Rows are points. Examples show where two turns around zero, p and q, send a point. Where does a point land after both, in the order given? Backwards means that the second turn is done in reverse. Each puzzle has new turns, and all numbers are rounded.
In the rows, 128 means zero.

Turn p:
[105 155  67] -> [ 64 154 142]
[174 143 159] -> [152 117  77]
[ 77 102 150] -> [158 140 180]
[155 113 136] -> [137 101 113]
Turn q:
[137 208 147] -> [209 141 139]
[129  98 166] -> [116 110  85]
[142  97 110] -> [ 93 143 125]
[104 109  89] -> [ 94 119 163]
Where do these land?
q, then p backwards: [ 44 129 163] -> [175  50 127]
p, then q: [149 132 143] -> [113 147 138]
q, then p backwards: [156 145 101] -> [ 91 148 136]
p, then q backwards: [164 107 104] -> [ 95  98 146]

Turn p:
[170 171 185 143] -> [100 196 167 117]
[113  91 132 126] -> [110  94 120 119]
[153 133  84 109] -> [167 115 148 158]
[ 80  81 156  79] -> [122  73 119  60]
[160 145  90 174] -> [129 150 125 194]
[ 92 148 121 138] -> [140 141  89 120]
Turn q:
[162 101 178 117] -> [155 176 131  90]
[115 150 130 173] -> [162 103 125 157]
[105 103  99 123] -> [103 101 106 114]
[166 130  56  91] -> [ 53 155 102 158]
[ 92 156 178 137] -> [169 105 177 120]
Where do these land?
p, then q: [ 70 117  85 162] -> [ 91 110  64 155]
p, then q backwards: [163 140 160 116] -> [134 145 153  88]
q, then p: [105  92  97 109] -> [151  86 105 111]
q, then p backwards: [174 184 126 130] -> [180 160 107 162]
q, then p: [ 70 132 136 126] -> [ 98  87 147 106]
p, then q: [186 103 164 125] -> [172 107 167  90]

Turn p:
[104 109 146  96 107 165] -> [147 144 167 123 141  86]
[106 135 189 138  65 133] -> [131 205 148  84 132 120]
[110 144  95 118 130 117] -> [109 125 135 163 114 130]
[ 83  75 158 126  98 118] -> [147 148 197  96 120 140]
[180 171 135 134 200  78] -> [134 103  53 159 164 190]
[186 132  91 125 153 102] -> [146  90  75 152 104 146]
[126 129  81 159 143 183] -> [ 81  81 122 119 121  84]
Turn q:
[131 180 121 106 104  83] -> [187 130 127 144 116  83]
[178 171 110 103  74 139] -> [185 163 119 145 184 110]
[126 166 154 123 108 174] -> [119 191 125 127 141 108]
[102  78 173 182 125 142] -> [ 63 135 145 165 100 169]
[168 155 135 120 141 122] -> [142 129  85 133 143 109]
[104  61 118 105 167 122] -> [ 86  67 154  97 128 139]
[ 87  85  86 157 176 112] -> [115  80 142  88  82 176]
Where do these land?
p, then q: [116  73 104 149 157 139] -> [ 78 101 158 147 153 126]
p, then q: [169 118 126 141 151  87] -> [128 137 135 105 174 165]
q, then p: [ 84 177 138  78 150 108] -> [171 172 125 157  94 173]
p, then q: [ 89 141 161 151 115 149] -> [118 134 126 107  99  78]
q, then p backwards: [110  97 115 149  59 147] -> [ 66 119 147  99 135  85]
p, then q: [153  81 133 146  98 151] -> [143 102 146 147 170  92]
q, then p: [208 194 111 156 151 110] -> [110  68  72 163  64 109]
p, then q: [ 94 142 136  55 144 132] -> [111 130  64 157  89 145]

Turn p:
[116 109 122 111 142 150 102 137] -> [139 102 114 135 142 110 153 122]
[162 125 100 105 124 110 143 147] -> [129 129 139 127 108 135 121  75]
[128 149 149 109 141 105 126 149] -> [149 114 139 100 124 156 129 127]
[165 122 129 130 153 120 124 112] -> [105 126 131 137 151 155 129 106]
[150 157 139 136  99 115 106  78] -> [ 95 175 124 123 120 158 158 145]
[ 88 154 132 120 137 162 183  88] -> [ 95 133 173  95 140  79 116 164]
[131 144 139 145  96 148 146 151] -> [154 165 123 118 127 112 106 133]
[160 150 135 107 135 190 141 150] -> [147 151 131  94 176  98 130  93]
[123 106  88 179  95 100 119 133] -> [116 139  87 171  82 129 100 132]
[ 80 144 149 139 147  99 105 128] -> [133  94 116 111 116 150 131 179]
[104  47 126 128 139 109 113 137] -> [146  78 130 198 121 125 135 133]
Turn q:
[153 111 121 149 137 147 125 165] -> [138 115 123 113 138 106 168 105]
[135 136 104 132 126 138  91 138] -> [123 128 128 104 101 108 125 104]
[125  94 103  80 131 147 152 132] -> [115 158 127 135 168 150 124  85]
[105 125 137 131  96 122 129 121] -> [114 151 132 146 111 133 134 147]
[101 137 128 143 132  83  96 145] -> [133 116  91 150  82 116 118 133]
[177 142 210  92 128 131 154  88] -> [101  71 191 151 173 154 111 165]
[132 149 103 144 121 125 122 139] -> [142 138 125 117 115  98 123 127]
[124 139 136 122 144 150 145 163] -> [113 122 105 118 161 108 138 130]
[105 109 115 139 135 147 114  31] -> [143 154 157  88  99 207 105 145]
[123 138 126 147 130  90 153 157] -> [156 127 102 159 133 101 132 142]
Where do these land?
q, then p: [125 115 146 166 106 135 125 111] -> [161 151 148 120 129 115 106 122]
p, then q: [113 130 132  97 114 134 149 162] -> [127 103 166 157 129 128 122 121]
q, then p: [143 179 124 128 108 153 158  91] -> [176 105 125  95 144 169 145 128]
q, then p: [113 120 140 182 159 110 150 137] -> [131 134 126 139 127 115  95  66]
q, then p: [132 151 155  98 131 139  96 104] -> [159 109 120 145 127 113 161 158]
q, then p: [154 121 108 125 160 150 148 100] -> [121 119 144 120 172 136 157 106]
q, then p: [108 105 127 153 117 154 115  75] -> [162 161 144  96 145  93 143 122]
q, then p: [126 123 108 117 101 158  95 148] -> [114 133 157 110  96 125 143 160]
q, then p backwards: [122 128  87 128 160  85 142 156] -> [140 107 114 150 115 152 111 185]
p, then q: [123 110 121 119  81 110 143 165] -> [136 122 183 138 105 103 135 139]
p, then q: [148 126 160  95 169  82  86 160] -> [122 135 167  90 179 166 164 101]

Turn p:
[146 123 161 143 137 164 130 150 114] -> [172 117 134 142 161 113 124 139 124]
[130 148 141 154 109 102 154  71 119] -> [104 128 121 128 123  93 180  88 139]
[164 149 167  77 110 165  93  90 138] -> [109 105  83  85 190 109 138 163 121]
[111 166 117 119 149 125 164 144 102] -> [125 175 143 144 125 113 125 118  88]
[ 75 125  95 131  85  82 105 183 125] -> [134 177 123 126  51 141 100 152 167]
[119 133 127 158 152 177 114 144 128] -> [153 138 141 162 167 154 128 140 137]
[108  88 164 112 100 175 127 112 107] -> [135 106  83 151 161  97  90 124 155]
[133 102  73 167  91  88 142 106  91] -> [142 141 108 118  76 146 144  53 153]
[168  77 117 110 113 116 122 157 218] -> [117  68 180  68 115 154  87 149 160]
[128 171 114 105 168 158 104 109 159] -> [ 89 140 136 125 174 163 143 159 103]
[127 125 133 134 194  56 154 143 108] -> [130 113 158 158  64 124 149 123  62]
Turn q:
[100 150 144 141 104 162 151 155 100] -> [131 130 107 107 126 108 140  82  84]
[162  89 122  83 169 135 149 154  92] -> [ 92 111  89 130 128 186  79 124 131]
[125 136 128 101 165 105 157  82  87] -> [134 121 110 183 119 142 101  89 166]
[146 160 109 155 118 124  82 149  96] -> [114 170 149 111 180 136 147 110 128]
[207  31 119 136 117 139 135  84 114] -> [ 92 174 162 144  57 192  75 167 123]
[ 98 159 132 141 141 106  86 156 166] -> [156 103 145 104 180 105 155 148 140]
[105 140 111 128 142 118  42  84 105] -> [109 128 202 163 182 109 119 115 151]
[ 99 136 178 122  98  98 160 153  97] -> [175 143  83 127 138  99  96 107  97]
[174 131 115 110  92 171 149 140 182] -> [ 82 137 104  91  81 113 158 169 129]
[ 91 135 132 138 124 113 106 136 138] -> [151 114 144 131 156 108 136 133 116]
[119 151 147 162 134 153 158  93 207] -> [160 100 147 103  64  97 176 138 157]
[110 117  99 118 131 112 162 153 152] -> [139 103  93 143 126 143 152 155 112]
Where do these land?
q, then p backwards: [142  83 114 127 167  87 170 137 102] -> [111  88  88 133 155 150  78 146 105]
q, then p: [ 76 182 163 186  79 131 107 161 134] -> [118 109 117  97 100  88 157 100  35]
q, then p: [125 157 114 179 111  75 151 109  86] -> [135 143 159 107 172 123 195  97 109]
q, then p backwards: [133 119 100 133 135 164 114 176 155] -> [165 148 126 103 148 113 102 101 161]
p, then q: [156 124 147 135 203 127 117 114 141] -> [138 124 126 117 103 174  90  93  88]
q, then p: [167  90 151 137 180 144 181 126 149] -> [131 125 104  82 168 140  78 131 181]
q, then p backwards: [ 78 138 120  93 116 156 126 116 101] -> [117 109 153 115 152 128 173  88 114]
q, then p: [155  97 168 119 116 129  82  93 132] -> [131 124 114 121 114 114 145 203 145]
p, then q: [150  91 114 129  86 179 116  92 142] -> [100  71 159 144 111 143 132 163 161]
q, then p: [ 78 175  91  81 102  84 121 146 159] -> [144 122 193 153  66 158 132  92  95]
q, then p backwards: [146 153 124  88 113 132 123 137 109] -> [102 138 129 103 106 143 133  95 123]

Turn p:
[118 180 142 116 183 124  97  79 143 115 168] -> [130  91  84 111 152 152 117 154 106 189  86]
[134 130 123 118 158 116  63 132  41 107 107] -> [139 153  77 122 145 159  72 127 140 157 200]
[129 128 139 121 110 150 134 105 156 112 127] -> [136 110 140 159 126 134 135 115 117 128 102]
[122 109 133 141 112  95 100 146 156 107 121] -> [172 125 130 120 116 149 161 133 123 112 146]
[121 122  82 138 129 125 154 100 109 113 111] -> [142 124 108 139 115  90  88 133 136 104 121]
[112 188 134 109 175 126 151 145 126 161 110] -> [ 84 119 139  84 149 150  97 159 158 132  98]
[115 103 147  87 123 139 160 129 149 123 137] -> [ 94 107 126 156 136 134 157 125 120  96 116]
[178 108 137 147 116 178 101 122 144 190 122] -> [119 125 193 117 145 102 128  74  98 164 147]
[128 134 128 133 104 107 136 136  82 136 110] -> [125 154 117 125 113 124 116 114 172 124 147]
[108 123 131 109 114 174 126 139 121 121 139] -> [ 96 135 136 159 110 145 120 125 103 127 130]
[139 119 107 140 108 103 128 141 146 145 144] -> [142 142 130  99 114 109 153 116 120 114 124]
[156 119 120 152 114 118 157 148 145 115 133] -> [149 157 145 132 136 103 151 135 130 107 114]
[103 101 140 153 119 110 158 143 145 120 136] -> [133 124 137 139 107 110 168 158 140 108 132]
Turn q:
[106 122 153 148 126 129 157 124 107 103 129] -> [126 105 141 109 142 153 134 140 122 126 165]
[144 107 169 127 140 132 100 110 128 136 126] -> [ 96 124 140 100 122 114 137 108 152 148 122]
[155 143 142 145 109 124 155 141 107 141 139] -> [148 112 143 115 132 131 143  98 101 105 131]
[113 191  96  81 154 123 126 163  92 117 113] -> [158 191 161 169 156 164 110 133 137 102 116]
[120  96 124 152 110 141 128 112 114 162 111] -> [ 94 102 105 148 117 126 149 106 124 125 144]
[106 109 146 143 115 149 120 106 156 155 161] -> [106 112 101 116 133  83 112 117 120 147 156]
[129  89 111 146 123 116 111 118 122 123 153] -> [104  95 114 124 108 134  98 129 123 132 117]
[123 186  88 122 151 132 102 188 145  90  92] -> [181 180 148 174 139 162 128 154 119 169  95]
[135 112 144 139 155 106 138 122 145 155 152] -> [ 99 116 131 104 144  98 127 135 108 120 109]
[145 118 106 136 114 171 121 112 120 116 154] -> [129 135 114 123  80 131 104 110 112 133 150]
[140 126 122 134 150 135 162 105 138 122 115] -> [119 143 119 109 115 132 154 153 112 113 135]
[120 153 105  62 123 120 131 192 137  96  87] -> [188 156 170 184 129 134 133 166 166 122 110]
[128 114 158 130  94  86 112  71 152 149 133] -> [115  94  77  88 147 103 134 112 167 122 115]
Where do these land?
p, then q: [104 110 112 123 115 210 122 156 147 138 134] -> [119  94 147 122 161 165 117  81 145 144 178]
q, then p: [ 99 117 127 147 122 116 114 157 122 128 148] -> [129 115 134 119 130 117 131 134 117 149 172]
q, then p: [105 111 133 119 121 141 168  63 121 114 225] -> [131 146  39 123 113 183 141 112  63 122 149]
q, then p backwards: [120 137 109 120 141 127 153 154  62 139 108] -> [130 109 147  94 105 161 132 166 149 102  98]
p, then q: [117 117 120 118 116 108 136  87  98 147 112] -> [121 110  82 125 115 116 108 148 140 131 108]
q, then p: [132 125 116 146 118 115 166  71 155 135 132] -> [121 155  90 127 121 123 107 131 107  73 122]
p, then q: [138 143 138 100 119 121 115 141 158 128 108] -> [117 152 139 113 102 128 144 135 139 136 156]
p, then q: [143 147 108 116 132 124 120 160 134 143 110] -> [135 163 145 117 127 128 118 127 159 135 138]
p, then q: [134 108 158 142 145 102 103 139 148 141 106] -> [119 128 160 102 109  89 121 139 116 110 134]
q, then p: [128 165 200 163 115 129 107 145 106 152 139] -> [ 95  66  98 128 173  99 126 122 137 160 125]
p, then q backwards: [156 107 109 126 123 139 117 152 123 121 127] -> [124 160 127 125 136 149 148 132 117 143 143]
q, then p: [129 129 146 131 163 126 119 101 151 153 112] -> [107 110 118 104 116 137 116 150 150 103 108]
q, then p: [137 106 113 120 138 100 148 145 131  61 117] -> [114 162 179 148 141 156 145 114 113 106 151]
q, then p: [150 170 102 121 125 133 105 120 136  92 114] -> [131 147 160 117 141 135  95  93 123 135  96]

Turn p:
[123 151 197 123 113 125 129 134 100 119 106 117] -> [187 104 138 141 124 139 160 110 124 128 162 118]
[140  70 128 156 114  87 116 134 125 128 149 121] -> [120 150 109 122 157 119 111 103 168 163 126  93]
[136 152 111 105 133 125 125 121 126 117 110 123] -> [145 133 136 117 107 129 116 131 120 108 116 145]
[129 145 126 125 122 127 117 142 134 125 111 114] -> [138 121 116 122 107 127 119 118 119 121 138 133]
[117 150 103 135 113 133 117 130 144 122 119 128] -> [118 127 105 125 122 137 113 124 115 106 130 146]
[134 105 114 121 128 107 118 134 131 146 107 225] -> [ 93  96 136 151 129 135 140 100 190 103  71 137]
[132 151 105 156 115 120 131  98 144 132 113 124] -> [130 144  89 108 138 130 138 128 117 109 113 149]
[106 116 130 109 147 138 127 109 145 136 153 117] -> [112 124 152 120 149 122 119 143  99 129 121 109]
[140 139 124 115 132 141 125 138 124 125 169 119] -> [118 133 153 125 130 133 113 132 114 155 141 149]
[128 148 111 159 166 126 119 130 123 114 144 119] -> [132 115 109 111 136 125 108 167 132 147 130 150]
[ 95 136 131 127 149 137 153 122  91 121 135 120] -> [139 127 149 128 141 131 136 173 136 113 156 125]
[141 114 105 136 124 149 113 120 131 135 128 111] -> [110 148 114 117 113 144 122 135 117 141 120 119]
[135  89 161 109 113 138 149 138 133 111 124 129] -> [137 142 146 173 125 117 137 112 127 139 130  97]
[136 126 145 115 124 140 154 143 141 162 125 124] -> [112 127 143 132 113 102 161 115 115 132 138 123]
Turn q:
[139 128 107 107 103 142 116 119 134 126 108 118] -> [ 89 125 114 139 111 117 130 134 124 142 124 125]
[131 123 151 158 152 144 153 122 138 138 146 144] -> [155 132 150 120 174 126 124 113 133 137 124 127]
[115 106 148 130 143 136 124 134 114 127 164 152] -> [170 137 156 120 131 120 150 134 123 130 122 117]
[142 139 108 122 142 107 107 118 136 141 130  98] -> [101 144 129 112 113 142 113 141 157 121 134 138]
[ 96 119 131 146 123 120 166 145 106 145 146 172] -> [166 136 131 116 149 128 147  98  89  97 121 107]
[133 112  99  96 131 125 124 130 146 128  96 130] -> [ 94 122 117 146 108 147 143 117 142 133 110 113]
[152 130 116 116 109 137 102 139 134 149 116 108] -> [ 90 128 118 114 112 120 140 135 133 140 122 153]
[114 104 109 126  91 115 122 121 150 117 128 132] -> [116 108 120 114  99 113 123 112 123 135 126  94]
[100 142 156 145 159 138 136 130 109 121 137 144] -> [176 139 141 139 149 143 117 137 111 125 122 135]
[145 156 150 134 127 114 118 114 128 125 130 149] -> [131 133 143 130 131 141 122 122 116 141 167 142]
[167 125  81 101 106 125 124 126 130 107 122 103] -> [ 68 111 121 141 110 111 137 147 148 113 139 116]
[120 138 141 153 155 146 125 101 102 137 132 118] -> [147 157 126 123 159 135 110 158 125 139 127 131]
[141 171 116  99 119 137 116 120 155 130 138  97] -> [ 88 142 144 144 105 110  97 128 140 128 131 157]
[123 121 163 123 135 120 148 123 114 133 128 116] -> [160 143 109 137 137 120 131 121 142 127 137 136]
[102 107 143 163 124 113 141 180 123  96  99 139] -> [170  65 102 124 132 148 136 120 113 111 114 129]
Where do these land?
q, then p backwards: [136 131  94 158 151 134 123 112 109 132 143 116] -> [ 97 114 101 128 147 126 129  99 113 130 145 122]
q, then p: [122 118 114 103 111 133 118 121 122 128 118 115] -> [120 139 111 121 128 125 123 117 133 105 150 131]
p, then q: [163 112 128 109 102 124 134 126 128 152 157 103] -> [132 182 122 137 126 124 107 113 115 131 147 147]
p, then q: [133 116 133  98 151 131 151 134 139 142 142 150] -> [167 122 102 122 126 142 124 105 132 135 138 136]
q, then p backwards: [121 121 141 130 127 134 145 117 156 148 131 140] -> [147 114 140 119 110 104 120 126 138 130 141 127]
q, then p: [111 146 153 162 147 143 112 145 114 104 119 159] -> [124 123 143 140  97 146 153 140 156 173 122 120]
q, then p: [116 155 134 157 139 108 119 168 146 156 120 144] -> [132 127 161 157 117 169 142 138 126 120  93 123]
q, then p backwards: [144 104 132 121 135 109 105 108 125 132 106 110] -> [140 113 118 164 130 135 119 141  98 138 123 124]
q, then p: [104 111 133 103  92 136 133 111 102 115 112 138] -> [127 167 108  96 126 127 129 129 151 127 155 141]
p, then q: [115 141 105 145 138 140 100 112 131  98 152 142] -> [126 120 145 127 127 153 150 153 109 144  91 134]
p, then q: [121 113 122 116  91  98 136 113 111 100 126 113] -> [111 130 159 142 134 133  96 149 140 139 152 149]
q, then p: [139 166 151 117 151 135 155 145 146 157 143 109] -> [144  89 119 143 153 138 135 131 129 119  83 154]
q, then p backwards: [160 156 106 154 148 131 125 129 145 134 126 146] -> [104 134 120 115 120 135 114 119 119 143 174 147]
p, then q: [107 102 145 121 109 138 135 151 120  95  97 107] -> [116 107 134  95 137  97  99 158 140 120 146 138]
